Rows are points. Any point is a mix of the corners, with weights that add up to 1. It lies inside the corners' shape when no weight is negative. Say inside or outside, and name the corners with a negative weight.
In the rows, 128 means zero.

Corners:
(1): [194  82]
(2): [ 68 112]
(3): [113 130]
Points:
[186  86] => inside
[ 86 109] => inside
[154 123] => outside (2)
[206  92] => outside (2)
[166  94] => inside
[ 83 100] => outside (3)

Corners:
(1): [144 122 155 132 148  96 127 109 199]
(2): [143 138 193 219 138 106  41 201 166]
(3): [ 45 201  71   7 127  53 113  99 172]
(4): [167 172 149  64 105 128 141 116 114]
(5): [109 128 192 163  63 119 122 183 140]
(6): [163  74 158 137 151 199 158 183   9]
(7): [179  93  95 192 127 161  90  92 140]
(8): [113 157 144 222 131 173 167  39 172]
(9): [144 107 144  81 144 114  98 114  44]
(10): [143 147 118 150 128  95 158 108 118]
Points:
[125 156 169 119 106 128 139 155  91] => outside (1, 7)
[137 121 152 135 129 128 127 128 116] => inside
[128 145 156 136 124 118 126 122 135] => outside (7)
[110 172 136 169 113  85  86 129 220] => outside (6, 9)
[119 147 152 118 123 101  86 129 157] => outside (6, 10)

Corners:
(1): [195  65 109 139 174 154 136 149  92 118  90  92 163 201  67 208 104  98
 169 156]
(2): [103 167 115  93  77  64 170 141 167  96  85 207 171  49 155 137 116 115
  39 148]
(3): [131 197 115 104  66  43 195 141 107 161 108 172 133 147 112 141 174 139
  70 116]
(4): [112 140  87  92 124 180  85 109 130 138 143  82 139 146 169 117 154 130
 166  57]
(5): [121 211 160 106  89  90 193 102 113 104 131 172 179 107 163 145 121  47
  98 158]
(6): [145  87 140 145 104 171  79 166 119 230 180 103 153 109 168  97 148  83
 150  74]
(7): [ 68 162 154  96  99  77 199 142 194 113 148 128 119 150 195  91 143 100
  82 161]
(8): [114 141 157 104 172 181  78 108 126 133 127 119 107 116  96  77 194  95
 128 114]
(9): [249  84 121 167 173 130 120 106  72  92 105 119  83 173 112 174  31 178
 105 172]
(10): [139 151 154 142 185 112 113 157 131 150 128 203 156 148 161 104 142 111
 190  89]
(11): [132 124 114 179 122 130 106 121 108 157 148  78 178  92  95  86 138 132
 194 170]
(12): [ 88 157 129  77  63  90 140 127  85 100 134 222 156 161 153  96 148 124
  70 192]
(13): [ 96 113  88 133 172 203 176 143  66 158 177 144 116  82 180  75 145 100
 167 103]
(14): [ 79 163 123  85 115  82 149 118 128 166  99 168  79 114 144 181 115 141
 154 204]
(15): [157 127 143  80 112 116 171  68 187 133 135 208 171 130 131 140 139 168
  89 175]
(16): [140 162 105 184  99 206 114 167 160 138 155 149  87 129 123  98 130  93
 177 114]
(17): [100 201  67  85 162 171  90 171 144 196 214 134 157 112 131  75 147  66
 131 123]
(18): [182  81 189 125 164 148 161 161  58  71 118  89 118 171  83 227  70 238
 144 180]
(19): [131  63 183 200 185 136 120  79  77 101  85  99 125 191  54 215  29 195
 101 132]
(20): [115 122 119  65 136 168 139 146 137 173 157 114 131 108 100  66  81  72
 195  85]
(21): [191  51 152 148 167  67 136 108  91  60 169 144 114 148  59 236  84 190
 131 158]
Points:
[137 121 132 112 117 119 151 107 125  69 119 180 119 122 174 149 142 144
 147 202] => outside (3, 6, 17, 19, 20)
[ 95 145 121 107 120 138 119 121 146 153 152 158 161 114 144  96 150  87
 133 127] => outside (3, 9, 18)
[136 130 138 117 132 120 146 136 113 121 120 141 134 133 120 155 115 143
 124 148] => inside
[159 124 128 152 155 145 113 120  83 167 152 157 133 154  82 126 112 105
 152 149] => outside (2, 4, 7, 18)
[116 116 127 140 129 154 127 142  83 134 160  96 117 146 101 136 120 115
 162 133] => outside (2, 9, 10, 15)
[139 129 141 131 125 119 131 126 125 120 133 140 134 145 129 150 127 140
 118 146] => outside (13, 20)

Corners:
(1): [ 86 157 130  82 212 181 150 105  70 103 143 137  79 154 157 160 148  60
  68 202]
(2): [116 167 113 191 148 175 127  89 131  77 117 154 199  99  88 133 106 182
 173  54]
(3): [ 93 174 210 130  64  70  80 146 161 118  53 117 156 210 154 190  89 132
  63 119]
(4): [133 139 203 179  93 167  44  77 175  97 141  78 155 155 165 130 110 118
  96  65]
(5): [101  78 241 160 118  98  27  93  72 125  75  67 126 106 108 176 119  43
  76  79]
(6): [ 92 196 120  97 128 120 108  96 174 120 102 143 104 159 103  93  69 112
 105  52]
(7): [140 155 153 182  74 138 145 153  46 151 170 188  76 112 143 136 111 137
 132 180]
(8): [128 162 145 113 196 116  43 122 187  17  56 154 151 113  93 153 153 101
  68  27]
(9): [166 173  91  98 117 177 164 153 133  28 144 164 153  89  89  60  64 124
 183 144]
(10): [164 178 123 164 158 132 176  94 146 127 166 125 111 123 161 174 119 113
  91 162]
(11): [180 126 137 167 107 164 107  84 117 143  96  76  69 200 123 143 100 150
  94  47]
(12): [154 153  82 124 136 202 157 118  98 147 121 186 133 183 115 144 172 115
  92 165]
(13): [122 161 194 162 129 139 131 127  73 111 174 155 110 220  94  89 122  98
  89 174]
(14): [115 140 156 108 237 142 131 152 114 108  61 105 171  73 184  65 173 120
 122 148]
(15): [105 120 138 109 227 166 177 125 144 160 138 126  78 147 116 109 165 152
 215 147]
(16): [126 133  82 120  89 160 125 125 102  94 193 121 145 175  74 110 170 171
  99 155]
(17): [ 95  89  96 159 199 145 149 127 162 156 212 200 172 118 121  79  83 166
 189 143]
(18): [104 100  68 152 180 211 172 172 142 159 148 153 161 137 168 132 183 102
 164 103]
(19): [ 72  85 153 204  83 213 151 135  95  93 195 234 140 142 127  92 139  55
  41 201]
(20): [171 207  83 162  56 119  73  92 174   7  40 110 157 144 156 122  83 127
 112 100]
(21): [ 79 128 216 174 132 151  58 163 161 144 114  75  92 116 127 108  66  93
 156 133]
Points:
[115 137 138 141 153 155 131 131 112 119 150 150 119 126 131 109 128 105
 125 154] => outside (2, 3, 11)
[128 151 146 146 122 149 112 114 125  97 120 136 126 147 125 122 112 117
 103 129] => outside (18)
[143 150  99 131 163 157 129 142 140 103 117 135 156 116 171 116 133 134
 117 147] => outside (2, 5, 6, 13, 15, 19)
[123 155 123 128 140 147 120 129 124  96 121 149 156 135 132 133 132 109
 107 122] => outside (11, 15, 19, 21)
[ 94 140 135 145 126 150  99 119 153  79 147 150 156 155  96 101 104 127
 141 109] => outside (7, 10, 11, 12, 14)
[131 150 189 134 138 130  95 117 118  87  99  91  98 137 135 138 126  97
  88 131] => outside (2, 6, 12, 17, 18)
[120 184 137 115 130 171 121 108 154  85 125 153  93 149  91 149 114 126
  93  95] => outside (5, 13, 14, 17, 18, 20)
[133 167 178 135  83 133  93 104 105  94 103  99 111 196 129 122 107  85
  45 150] => outside (2, 7, 8, 15, 17, 18)
[112 133 140 181  79 158  59  78  98  83 164 159 127 158  71 124  94 118
  72 101] => outside (3, 9, 10, 14, 15, 18)

Corners:
(1): [111 138 121 141 171 187 108 157  96 126 141  90 141 218  55  95 124 154
  87  85]
(2): [191 111 110 110  97 144 200 172 177 156  82 113 183 190  71 177  78  91
 126 104]
(3): [135 126  77 142 165 101 124  99 114  97 108 140 119 145  63 100 112  92
 211 142]
(4): [213  80 166 185 120 220 208  65 178 208  90 149  85 165 114 114 136 175
 182  36]
(5): [ 99 184 127 182 118  98 211  46 174 108 140 205 100 100 183 131  90  84
 151  65]
(6): [130  88 155 151 150 107 124 157 206 168 191 154 109 146 189 156 123  87
 203 162]
(7): [ 74  82 101  82 132 136 166 146 178  92 176 129 130 136  67 146 177  76
 142  96]
(8): [161 102  92  49 153 188 180  99 178 159 157 117  87 177  89 149 124 101
 132 198]
(9): [150 210 195 196 124 162 112  96 197 127 152 195  85  54 166  74 164 130
 219  46]
(10): [100  83 137 158  88 130  88 204 196 158 128 186 191 170 172 100 120  66
 142 196]
(11): [ 71 126  66  34 118  87  64  90  75  87 162  68 161  86  18 179 224  51
  71  95]
(12): [161 146  76 132 105 174 133 177 182 133 116 196 127 164 125 162 149 118
 223  99]
(13): [ 89  62 165   7 104 111  90 115  44 182 118 150 192 215 101 100 112 110
 141  94]
(14): [ 91 135  74  77 129  92 120 183  79  57 101  82 148 102 106 104 104 111
 110  69]
(15): [201  79 163 115 181 224 141 136  70 144 137 133 121 113  58 130 128 201
  85  66]
(16): [ 72  76 159  93 185 194  99 117 164 128 115  78 171 183 116 213  56 120
  68 193]
(17): [107  75 161 161 160 184 210 193  88 211 143 155 168 116 162 118  96 115
 133 174]
(18): [ 36 153  52 140 191  84  67  67 117 114 197 142 141  41 119  76 196 155
 202 164]
(19): [137  79 143  91  61  98 196  68 104 123  99 112 112 148  94 198 130 140
 154 156]
(20): [122 175 138 150 151  85 164 149 133  62 150 129 176 121 191  96 168 117
 182 154]
(21): [ 81 157 111 148 101  66 152 125 121  47 210 142 196 147 162 118  74  60
 215 148]
Points:
[119 125 120 129 130 127 140 127 144 123 148 142 137 141 125 136 128 104
 160 121] => inside
[123 119 109 141 131 136 160 126 154 125 135 132 133 150 119 135 124 105
 157 135] => outside (9, 13, 15)
[170 120 113 131 140 195 200 113 148 121 105 127 103 157  65 163  87 134
 139  95] => outside (6, 10, 11, 13, 18, 20)
[166 112 122 108 143 160 180 142 139 153 128 145 114 130 100 131 135 108
 149  84] => outside (1, 10, 16, 18, 19, 21)

Corners:
(1): [ 94 106 119 116 110 156 142 111  80 155 141  85 141  95 144 129 123 150
  95 145]
(2): [103  89 132 126 122 157 143 127  87  85 129 166  46 160 141 158 155 157
 110  91]
(3): [ 92 133 179 123 146 222 125 133 212 191 101 108 151 119 144 141 144 152
 120 133]
(4): [115 128 111  23 139 137 123 149 110 131 146 135 119 161 125 128 126 153
 100  92]
(5): [101 155 115  73 126 144 114 146  99 148 154  83 121 131  68 119 157 110
  79 164]
(6): [111 115 114 159  94  83 146  98 210 124 142 177 128 165 113  92 148 114
 136  80]
(7): [ 96 107 179 153 203 126 108 111 169 155 158  60 111 156 153 121 149  97
 104 116]
(8): [249 132 100 149 134 100  91 121 114 113 158 165 135 154 147 142 154 149
 121  98]
(9): [155  95 134 148 113 117 116 162 201 129 105 170 131 132 121  98 147 138
 130  97]
(10): [102 114  96 135 114 152 135 186 124 133 155 139  95 135 144 113 144  76
 123 112]
(11): [103 120 177 140 110 157 122 134 100 146 159 130  90 133 155 167 151 147
 118  95]
(12): [101  93 109 128 135 139 126 129 240 160 142 175 117  92 142  98 143 105
 145 158]
(13): [127 127 115  76 118 115 150 146 118  88 145 170 144 126 121 126  82 142
  97 160]
(14): [ 83 106 153  89 187 228 165 156  97 170 150 140  80 102 121 173 141  54
 104 140]
(15): [181 119 159 156 167 122 127 112  96 128 172 120  61 220 158 115 127 121
 169 109]
(16): [ 92 136 113  94 167 173 147 148 111 100 154 163 131 107 141 113  87 158
 145 116]
(17): [124 105 154 165 100 147 151  91 163 124 154  53 114 147 142 158 169  93
 165 116]
(18): [ 95  98  96 145 101 179 116 130  85 143  81 109 135 106  81 199 114  95
  90 103]
(19): [191 177 126 169 120 111 170 111 139 110 124 102  65 148  84 105  46 129
 147 116]
(20): [115 160 136 141 104 179 115  98  90 132  86 160  94  98 162 157  97 136
 147  93]
(21): [ 93 181 120 145 159 112 144 130 167 145  87 178 122 116 145 116 101 139
 128 138]
Points:
[150 124 129 137 138 121 136 132 143 113 147 157  98 150 141 119 124 124
 142 106] => outside (1, 3, 5, 18)
[ 78 121 139 117 142 171 130 134 126 154 120 105 118 130 124 138 143 112
 109 116] => outside (8, 11, 12, 13, 19)
[125 132 108 109 141 129 138 130 133 124 125 155 117 119 113 124 107 123
 108 123] => outside (3, 10, 11, 15, 17)
[121 121 127 130 128 154 134 128 117 124 127 138  99 133 127 144 125 129
 120 110] => inside
[121 118 129 128 129 151 130 134 133 134 141 128 112 129 126 131 133 116
 119 124] => outside (4, 21)
[115 115 137 121 130 154 118 126 100 138 120 133 111 139 126 159 140 137
  96 106] => outside (10, 12, 16, 17, 19)
